Each wall is flat, endless, passes through zero and stands at right angles to its row. A trip goes straight from one point to another. List the walls that it crosses, first one first.
In the rows, zero is written as 128.

Walls:
(1): [89 77]
(2): [154  91]
(3): [145 105]
(4): [106 134]
(5): [111 128]
(6): [150 120]
(7): [101  84]
(8): [103 116]
Trips:
[104 107] to [113 147] -> 3, 2, 7, 1
[ 87 112] to [126 155] -> 7, 1, 8

Walls:
(1): [ 76 120 151 152 157  93]
(2): [152 134  93 140 115 173]
(3): [146 180 186 140  76 230]
(4): [106 112 109 136 135 197]
(5): [ 71 184 154 134 152 148]
(6): [ 77 121 154 147 140 100]
(7): [121 122 140 148  81 118]
(8): [174  93 159 101 156 147]
(9): [ 73  87 143 115 113 130]
Trips:
[ 85 110 147 100 111  74] to [ 92 157 165 103  68 172] -> 3, 4, 1, 2
[166 146  77 137 129 135] to [168  98 135 230 107 150] -> 3, 7, 8
[106  65 180  88 117  96] to [146 145 174 132 126 106] -> 3, 5, 9

Walls:
(1): [144 113  78  95 157 113 128 109  83 133 153]
(2): [143 109 163  54 144 106 125  73 141 112 120]
(3): [174  94 127  85  62 127 128 113 121 114 132]
(4): [ 72 115 172  64 168 102  82 148 167 161 173]
(5): [192 184 166 141 126 101  37 138 135 108  92]
(6): [163 141 101 157 132 113 105 144 169 163 135]
(7): [132 124 144 148 153 157 190 131 146 110 128]
(8): [ 76 113  86 135 130  70 160 152 201 100 116]
(9): [ 91 105  55  88 131 117 169 139 173 147 156]
Trips:
[181 154 108 130 137 201  89 196 139  63 143] to [192 122 142 168 112  92 113 127 114  71 105] -> 7, 2
[ 75  94  72 134 167  63  58 127 174 186  79] to [135  90 109  91 112 118 146 159 101 136  79] -> 2, 5, 3, 6, 4
[ 80  71 147 166  86 104  72 132 119 120 113] to [161  74  97 109  63 133  81 140 118 153 146] -> 6, 8, 1, 9, 4
[117 151 117 126 177 112 113  71 129 172 153] to [117  64 161  86 163 164 209 141 137 177 210] -> 7, 6, 3
[184 118 157 129  74 164 102 223 128 162 115] to [ 88 135 121 152  99 196 137 148 150 121 136] -> 7, 5, 9, 3, 6, 8

Walls:
(1): [129 113 156 150  60 107 181 148 128 104 145 135  91 154 143  90 115 135]
(2): [165 156 166  99 140 201  86 161 115 172 145 120 113 113 117 171 166 151]
(3): [ 90  92 148 178  71 120 149 134 144 128 176 128 183  55 174 118 166 150]
(4): [ 74 133 157 145  45 148 113  67 105 125 169  76  78 140 183 152  89  73]
(5): [231 159 133 144  97 145 108 136 121 165 114 121 152 105  80  88 166 153]
(6): [ 78 119 163 102 153 156 175 112 134 125 184 137 130  96 110  51 120 145]
(7): [ 48 130 182  64  84 121  90 132 160  96  80  54 234 117 139 140  99 127]
Trips:
[104 156 148 112  96 140  84 144 134 114  84  80  97 124 124 128 122  89] to [ 69 147 130 117 154 122 121 110 100 138 148 133 112 131  78 105  90 110] -> 6, 2
[138 102 121 183 130  95  98 159 120 135 104 122 166 124  85 118 153 101] to [109 123 114 154 175 144 121  76 112 171 134 179 139  93 133 114 198  61] -> 7, 6, 2
[155 122 169 139 107 163 138 110 176 145  40 163 129 132  88 133 225 108] to [ 76 145 122 182  67 129  55 107 154 135  90 151 110 157  85 124  68 142] -> 7, 1, 4, 2, 5

Walls:
(1): [140 126 149  95 132 103 136 125 102 116 133 119  81  26 107 123 193 161
 156 159 112 138 107 170 167  73 155  90 114  73 113 126]
(2): [180 105 148 187 120 116  97 116 121 150  76  98 120 179 130  47 120 107
 108 143 110 100 108 154 112 144 158 137 127 111  79  99]
(3): [ 84  62 104 154 155 121 172 169 136  90 166  88 115 123 154  77 128 168
 166 160 148 132 175 143  85 136 142 140  99 121 119 145]
(4): [142 195 146 115 146 150 108 171 165 142 100  99 136 117 124 101 115  99
 152  94 137 169  72 123  97 115  99 144  83  82 147 123]
(5): [ 75 104 136 148 166 152 144 145 156 149 132 112 121  98 183 106 190 168
 122 100 127 105 140 114 101 116 136  89  97 101  83 119]
(6): [129 167 108  63 170 162  79 120 174 174 162 124 120 145 105 107 113 136
 125 152 138  98  72 147 172 119 116 126 117 111 119 144]
(7): [158 122 155  83 141 118  92 133  26 117 118 119  83 161 105 129  94 117
  64 137  67 104 148 156 161 153 141 102 159 164 195 108]
Trips:
[120 106 174 131 148  82  42 108 145 116 135  90  91 132 161 147 194 126
 134 112  92 189 170 155 118 106 110 133 114 116  74 153] to [107 119 126 155 116 159 127 124 133  97 198 151 135 206 224 135 156 101
  70  92 162  97 128   7 141 145 144 119 126  72  93 161] -> 4, 1, 2
[103 150 151 175 137 140 123 132  80 122 129 152  98 129 124 102 129  90
 162 115 113 118 143  85 101 101  83 112  85 128 133 164] to [152 151 111 103 133 130 116 155 225 117 118 166  51 185 155 160 154 114
 147  80 136 151  77 126 145 103  91  82 180 118  74 117] -> 3, 6
[110 136  95 130 152  80  60 107 121 137  95 163 117 144 101  99 136 167
 110 164 132 129 111 170 175  44  57 178 164  78 141 126] to [121 105 139 134 145  86  55 110  86 119  47 116  84 119 141 100 209 126
 115 133 126  89 122 121 109 117 161  83 177  85  85 107] -> 4, 5, 6
[186 126 105 114 114  95 154 109  86 166 100 115 102 183 141  94 140 154
 133 162 157 144 136 115 147  93 175 123 176 149  87 114] to [166 149 178  34 127 181  54 176  88 118  68  91  43 130 127 190 175 112
 124  50 173  77 136  95 115 129 159  84 103 149 112 139] -> 6, 5, 4, 2
[ 87 150 126  92 119 110 164  87  60 120 138  89 137 104  71 148 148 170
 150 110 114 150 127  71 146 169 162 130 111  98 127 175] to [130 183 149 162  58 128 158 116 154 106  99 114 123 126 149 134 138  96
 146 102 167 147 138 120 122 120 115  85 158 122 153 116] -> 3, 7, 4, 1
[106 143 172 182  96 112 138 135 121 158 174 128 128 135 110 122 126  79
 124 155 138 105 107 147 198 129 109 180 168 150 140 181] to [ 93  91 165 180 125  98 141 127  58 130 189 133 109  88 108 134  60  53
  69  80 149 107 149 155 173 182  82 151 152 140 113 114] -> 6
[117 151 180 139 150 118 100 121  63  89 102 151 169 139 106 144 112 135
 115 103 138 128 154 140 182 127  74 169 121 158 146 112] to [141 162 124 163 108 105  96 176 128 129 142 157 141 115  82 159 135 139
 114 166 144 164 124 128  94 186  98 139 128 122 190  67] -> 4

Walls:
(1): [156 144 145  88 177 179 136 121 112  95  51 103  90  99 120 156  78 102
 132  98 153 113 116 141 122 137 159 127 131  72 102 108 178 100  39 118
 109 146 180 123 220 104  77 156 149 141 118 151]
(2): [143  39 150 106 136 172 170  99 158 148 145 183 154 163 106 177 149  37
 174 141 140 159 136 137  90 197 141 122 179  86  65 143  83  83  41  45
 130 134 146 134 168 139 169 114  94 131 145 132]
(3): [108  73 200 176 114 159  67 143 179 125 168 186 157 107 118 112 157 137
 130  84 170 178 141 144 164 106  68 113 241 200  37  65 124 139  60 142
 152 167 172 202 129 161 131 134 109 164 100 135]
(4): [ 58 115 164 203 127 113 151 155 164 154 170 120  69 134 102  88 132 172
  86 122 195 177 101 116 117 188 109 154 116 161 147 147 132 117 114 144
 136 106 154 110  87 124 122 110 167 107  59  74]
(5): [104 139 155 147  92 143 164 165 122  56  96 117 203 114 101 132 163 136
 121 138  50 168 112 103 154 121 153 146  84 116 136  92 121  83 112 175
 114 121 139 130 150 154 145 117 143 142 105  95]
(6): [126 149 206 178 147 151 162 153 107 210 156 150 163 121  91 182 102 109
  92 154 157 129 131 153 125 144 112  59 176 123  60 151 105 135 114 173
  92 141 116 146 177  58  83 167  88 147  87 133]
(7): [172 126 130 144 168 147  19 114 130 110 172 135  81 165 102  47 224 135
 130 126  89 141 103 116 117  73 150 122 119 100 115 196  86  72 154 146
  75 157 130 172 126 156  95  82 178 132 136  82]
(8): [155 109 131 174 138 154  57  93 148 116 112  73 182 136 146 107 143 124
 102 144 103 198 183 134 104 197  87 143 111  83 167 155 139 123  88 142
 131 194 164 119  92 150 118 118 118  98  94 116]
(9): [ 98 176 106 124 164  86 131 152  46 186 109 122 245 176  78 123  80 137
  84 172  66 114  94 128 116 157 102 138 132 133 145 154 117 111 127  87
  74 122 107 156  69 119 169 137 119 159 163 133]
(10): [ 20 120  95 102 187  99 101 104 102 118  95 133 109 106 203 148 119  94
 183 139  69 196  64  92  90 101 155 112 133 155 102 116 103 109 171  98
  79 161  86 107 118 128 121 127 144 198 119 129]
(11): [116 161 145 155  43 164 137 172 147 132 159  74 142  77 150 119 146 140
 173 171 114 107 148 162 139 109 158 169  68  75 135 145 147  92 126 122
 115 101 153  71 155 117 146 161 141  80 154  86]
(12): [103 198 124  81  71 173 121 124 168 125  98 105 169  96  66  76 122 137
 120 115 164 134 127 154  91 105  88 170 152 128 117 147 105  77 117  89
 135  79 113 105 161  61 122 155 168 166 148  80]
Trips:
[ 97  34 186 134  94 146 137  71  52 163 161  99  84 113 134 130 144 114
  42 148 188 186 142 138  72 146 142  98 170  58 168 101 154 145 133 127
 111 144 133 152  62 140 123 115 141 120 141 161] to [118 163 128  67 172 109 160 127  83 214 124 139 146 192 163 152 193 117
 157 180 156  94  88 169 150 119  63 126 137 138  81 123 135 147  85  92
  56 145  72 140  69 126 119 102 144 117 149  94] -> 9, 10, 7, 8, 3, 4
[133 126 154 153 119 139 139  73  98 143 119  78 148 131 138 114 204 148
 113 140 119  96  91 182 151 142 132 162  73 116 175 180 135 120 140 102
  98 154 135 127 200 110 157 125 130 162 118 150] to [110 103 157 121  81 142 140 135  68 151  90 107  96 126 144 130 132 204
 130 133 165 107 141 121 133 162 129 126 107 117 113 141 122  76 107 175
 161 164 114 119 131 105  85  84 148  88 127  89] -> 4, 6, 9
[162 164 146 160 122  69 158 131  58 143 113  90 114 147 134 157 171 125
 122  94  80 126 144 108  85 150 176 193 122  88 119 103 174 114 159 122
 141 106 158  91  80 118 138  88 107 196 141 127] to [112 109 108 140 105 144 111 123 101  93 155  84 107 179 205 114 148 142
 143 117 124 137 118 106 144 142  93  89 134 165 135  59 109 166 172 198
 101 122 148 105 120 153 148  94 168 137 153 174] -> 11, 7, 9, 3, 4
[ 95 140 130 113 136 127  76 184 107  73 127 198 183 130  87 183 100 118
 124 133 175 119  92  82 163  86 104  77  98  29 121 172 145 131 122 153
 116 153 177  60  49 124  33 121 142 175 123 125] to [153 166  90 123 144 134  76 146 210 131  92 150  81 146 107 208 119 181
  82 163 163 109 161  63  98  93 160 138 149 142 173 162 181  75 165 144
 158 156 122 115  36 172  97 195 132 104 156 141] -> 5, 4, 6, 10, 9, 1
[110 195 131 173 116 164  98 148 101 135 151  79 149 104 156 199  98  69
 133 146 121 158 174 126 140  38 120  75  63  92 112 163  97 124 142 146
 147 162  63 140 120 141  66 240  87 117 151 129] to [125  95 140 200 138  97  80 156 103  86 100 116 145 181 166  55 110 135
 182 120  90 138 101 135 137  65 153  70 153 113 103 169 131 177  86  98
  96 171 141 164 109 146 168 126 150  62 180  59] -> 7, 1, 3, 6
